Each row is a point. To make a cloud, some directions were put in groups of two or more. Within a group, all points are equally far from the middle, so they leave a hole (a ring in 2 directions, a hollow ball in 3). The other directions are filled evenly. Then the cloud was stretched, turned, moved and blurred a little. Count the holes, and give their numbers of directions, smallest first.

Cloud, 21 rows:
[[  2.5 -24.9   9.2]
 [ 34.8  21.5   6.4]
 [-26.2  19.8   3.0]
 [-11.1  -9.8 -28.0]
 [ 10.4   7.1 -18.1]
 [ -2.1 -18.1  15.8]
 [ -1.5   2.5 -32.0]
 [-21.2  -5.1  -7.8]
 [-12.2  12.1  -2.1]
 [  9.7  -0.9  12.8]
 [ -7.8  -4.6  12.8]
 [ -1.7  18.9  20.9]
 [ 11.3 -20.6  15.7]
 [  3.0  15.8   9.3]
 [-10.1  22.9   6.9]
 [-26.1 -16.9 -11.0]
 [-22.4 -20.1  -0.9]
 [ -8.2 -22.2   7.6]
 [ -6.4   8.1  -4.4]
 [  8.5  -4.9 -16.9]
 [ 27.7  25.3   8.4]]
Holes: 0

Cloud, 29 rows:
[[-17.9  24.9  12.9  -6.0]
 [-14.4  13.3 -10.6 -26.5]
 [  6.8  34.2   4.2  -7.7]
 [-14.7  28.4  -6.8  -5.7]
 [  5.1   5.1  -1.8  16.8]
 [  9.7  12.2  16.7 -31.1]
 [ -4.6  -0.1   9.0  13.7]
 [ 12.6  23.4  13.3 -26.6]
 [ -2.8  25.5  22.7  -8.2]
 [ 11.4  10.1  23.4 -23.9]
 [ 13.0 -14.7 -15.7 -12.0]
 [-10.7  -8.4   1.0   7.5]
 [-13.0  16.4 -18.7 -14.3]
 [ -2.4  11.9 -16.4   9.2]
 [-18.9   3.4  13.4   0.8]
 [ -9.3 -14.2   5.5 -17.6]
 [-15.3  -4.6   7.9   4.3]
 [ -5.4   9.1 -23.1 -16.9]
 [ -9.6 -11.5   7.1 -21.6]
 [ 13.8  31.3   6.9 -16.0]
 [-18.2  -7.4   6.4  -7.3]
 [ 12.2  19.6  12.2 -30.3]
 [ 16.8   0.7  23.8  -2.8]
 [  8.3  18.5  25.2 -17.4]
 [ -3.7  33.9  -0.1  -3.4]
 [ 28.7  -8.9   5.7  -7.1]
 [ 21.5   4.1   7.4  10.0]
 [  8.9  13.1  27.5 -12.7]
 [  7.5  30.5  15.2 -16.3]]
Holes: 2 (2, 2)

Cloud (30 x 4):
[[-23.5  21.5   6.7  -7.9]
 [-17.6  25.6   2.1 -18.3]
 [-28.3  18.4  10.0 -11.0]
 [ 21.6  -7.6  -5.4 -20.3]
 [ -8.9  19.6 -14.6  -7.5]
 [-26.4  -1.5  16.4 -18.9]
 [-19.7 -16.8   0.4 -15.8]
 [-10.9  -9.4  11.9 -18.5]
 [-18.1 -14.1   8.2  -6.6]
 [-19.9 -16.6   5.4  -0.2]
 [-25.0 -18.7  -1.1  -7.9]
 [  7.0  -0.1 -15.6 -31.9]
 [ -5.1  -5.4 -15.8 -23.4]
 [ -8.6 -16.8  -0.4   1.9]
 [  1.5   0.2 -17.0 -28.7]
 [ 10.3  18.3  17.0   8.5]
 [-22.5  16.0 -17.4 -20.4]
 [ 11.5  -9.5  11.1   1.5]
 [ -5.4  -0.1 -18.1 -27.4]
 [ -1.4  19.1  17.7 -31.5]
 [-18.7  22.6   9.3 -20.4]
 [ -9.9 -13.4   8.6  -0.7]
 [ 10.7  -8.4  -7.0 -28.9]
 [  4.1  26.1 -10.7 -27.9]
 [ -3.7  21.8  13.6 -13.2]
 [-25.3  10.6  13.9  12.9]
 [ -7.4 -10.1  11.0 -17.6]
 [-19.4  18.6   9.5   8.6]
 [  7.1  29.1  -2.7 -10.9]
 [  4.4 -13.7  -3.1  -4.0]]
Holes: 1 (2)

Cloud (47 x 6):
[[ -2.0 -23.3 -38.0  -5.3  33.4   4.2]
 [-31.7 -12.7  11.3   7.7  -9.4  22.9]
 [ -5.4  -2.4 -15.0 -14.8  18.9  16.1]
 [ 22.8 -30.7   4.0   7.7  -1.7   0.6]
 [  0.1   4.8  12.3 -18.1 -11.8  16.3]
 [ 44.6  -7.8   8.7   3.1 -16.4  17.1]
 [ 17.4  -0.9  14.3 -13.7  -8.4   6.4]
 [ 41.5 -16.0  12.8  -1.4 -12.9 -15.0]
 [-17.0  25.3   2.8 -14.4  -9.8  14.8]
 [ 21.6   9.8  29.1  -0.2 -13.8  39.8]
 [ -3.1  10.3  18.3 -21.3  15.5  13.0]
 [  2.6  -3.6 -20.7   9.2  -5.7  22.8]
 [  9.5  -4.2  13.2   5.7  -3.7 -10.5]
 [ -3.2   6.1   1.7  -2.1  -3.2  10.6]
 [-11.5  -6.1  -6.4  11.7 -10.7  -5.8]
 [ 14.2   2.7  13.3  11.8  -6.7  17.5]
 [ 30.1 -20.4  -3.1  -3.5 -13.5  24.9]
 [  4.9 -29.0 -18.3   1.4  -0.5   9.6]
 [  6.0 -28.9 -11.7 -16.1 -15.3  -1.0]
 [ 32.6   8.8   6.1  -1.3  14.3  12.0]
 [ -2.8  15.0  19.1   6.2  -9.5  25.7]
 [-25.6  31.5  15.5 -17.0  13.9 -13.6]
 [  8.4  19.9 -13.3   9.5  -8.5  25.1]
 [ 28.7   5.5  20.1 -15.2 -24.7  16.4]
 [  7.9  11.8  27.3   2.6  -1.6  17.6]
 [ 23.0   0.0   3.6 -20.1 -14.3  -4.3]
 [  4.6   0.8 -15.8 -28.1  16.5 -19.8]
 [ -6.0 -11.0 -31.6   1.3   0.9  12.8]
 [-18.3  -9.6  14.3 -10.2   1.8 -14.6]
 [ 37.5  -3.2   0.4  10.4  18.4   4.6]
 [ -0.7   1.7  -4.1  21.9  19.2   6.5]
 [ 11.3  26.3  -3.8  -7.3 -20.7   6.2]
 [ -9.0 -10.4  30.3   3.0   6.9 -12.3]
 [  0.5 -14.9   9.9  -7.4   5.9 -19.1]
 [  0.4 -20.5  15.0 -23.9  -8.8   5.0]
 [ 15.3 -17.2  15.9  -2.0  -8.4 -18.3]
 [ -5.4 -25.8  15.3  -8.6  14.4 -21.2]
 [ -4.1  10.4   9.1  21.1  10.9  -6.9]
 [ 13.0  13.1  15.2   5.6  12.1  28.4]
 [ -5.0   4.2 -20.7  -5.1  17.6   6.3]
 [  8.6  -1.0  -3.7 -13.3  18.5  -6.4]
 [  2.9  -8.5  35.4 -18.2 -19.5  15.8]
 [-19.3   6.5   1.2 -21.1   4.7  -7.8]
 [ 10.4  -9.9 -12.9 -18.6  22.4  16.9]
 [ 10.3  20.9 -37.4   4.9  25.8   7.9]
 [  7.1 -12.5  -6.4  -4.2   3.4 -16.2]
 [-12.0   0.2 -20.9 -24.8   9.3  -1.0]]
Holes: 0

Cloud:
[[  4.0   1.8  29.6  11.4  18.4 -25.3]
 [-13.8 -10.7 -19.3 -22.2  14.9 -11.3]
 [ 18.7 -14.0   3.6  18.2  -5.2  -3.3]
 [ -4.7   0.7  32.2   0.7  16.5 -23.4]
 [ -7.2   5.9  37.1  -2.2  13.7  -3.7]
 [-15.6   4.9   2.9  -8.0 -20.7  -3.1]
 [  4.7  -6.3  -3.5  26.2  21.2  18.6]
 [-22.9  -0.9 -21.1   2.8 -14.5 -11.5]
 [  3.1  23.9  28.2  13.3  14.4   8.1]
 [ -7.9 -13.9  35.5   1.0  11.9  -8.5]
 [ 26.6  11.6  23.7  15.3  26.9 -11.6]
 [  4.3   3.5 -20.4 -10.9  14.5  16.5]
 [  1.4 -17.7  22.2   0.4  -4.7  18.2]
 [-21.4  12.1  -7.9 -13.1  -3.2  -5.5]
 [  7.5  17.3 -13.1   7.0  31.3   7.2]
 [ -6.2   6.4  -7.7  28.5 -20.7  -6.5]
 [-30.4  -5.6 -13.9   0.0 -18.2   1.8]
 [-17.1   8.2 -12.6  -0.4 -16.1  17.5]
 [ 13.6  -4.6  19.3   4.3  30.9 -24.1]
 [-22.8   9.0 -13.1 -15.4   3.7  -4.6]
 [  9.6 -14.1  -3.8 -12.7   6.7 -22.4]
 [ -5.6  10.2  25.1  17.2  12.5 -24.3]
 [ 10.2  14.8  -1.5  11.6  -9.4 -21.4]
 [  1.1  18.3 -12.2  17.9 -16.6  16.0]
 [-14.1  -2.1 -24.6  19.3 -11.8  -5.2]
 [-24.5  -1.7  11.6   8.5 -21.5  10.3]
 [-12.5 -29.6  11.0  -4.9   7.6  11.4]
 [-25.6   6.2  -1.7  -9.9  23.2  -6.6]
 [ 21.5  11.3   3.9   7.8  -0.6 -20.9]
 [  8.4  10.7  -3.1  20.9 -19.0 -11.3]
 [  1.5  -0.9  18.9 -19.8  11.3 -21.5]
 [ 12.9  -5.5   4.9   2.8  37.6 -19.4]
 [-25.1   1.3  26.7  11.4  -0.8  -4.0]
 [ 15.4   1.5  33.8  17.2  14.6  15.7]
 [  0.0   6.1  13.5  13.7 -21.4  19.7]
 [ 25.4   2.4  11.8   8.9  36.2 -11.0]
 [  0.4  18.4  -9.1   1.9  28.6  12.3]
 [-33.0 -15.9  -9.8   7.2  -5.4   4.5]
 [  7.1 -19.7  -2.5  22.2  12.7   2.6]
 [ 13.9   3.2  17.5  34.0 -10.1   4.5]
 [-22.8  12.5  -5.2 -11.1   6.5 -15.1]
 [  9.2  10.9  -2.6  23.2 -19.7  -8.1]
 [ -7.0  23.1   9.8  -7.6   4.1   0.8]
 [ 18.6   5.0   0.7   7.0  40.4   5.3]
 [  5.7  17.3  -2.6  19.0 -20.1  14.8]
 [  3.3 -14.5 -17.9 -12.4  13.5 -18.7]]
Holes: 3 (2, 2, 2)
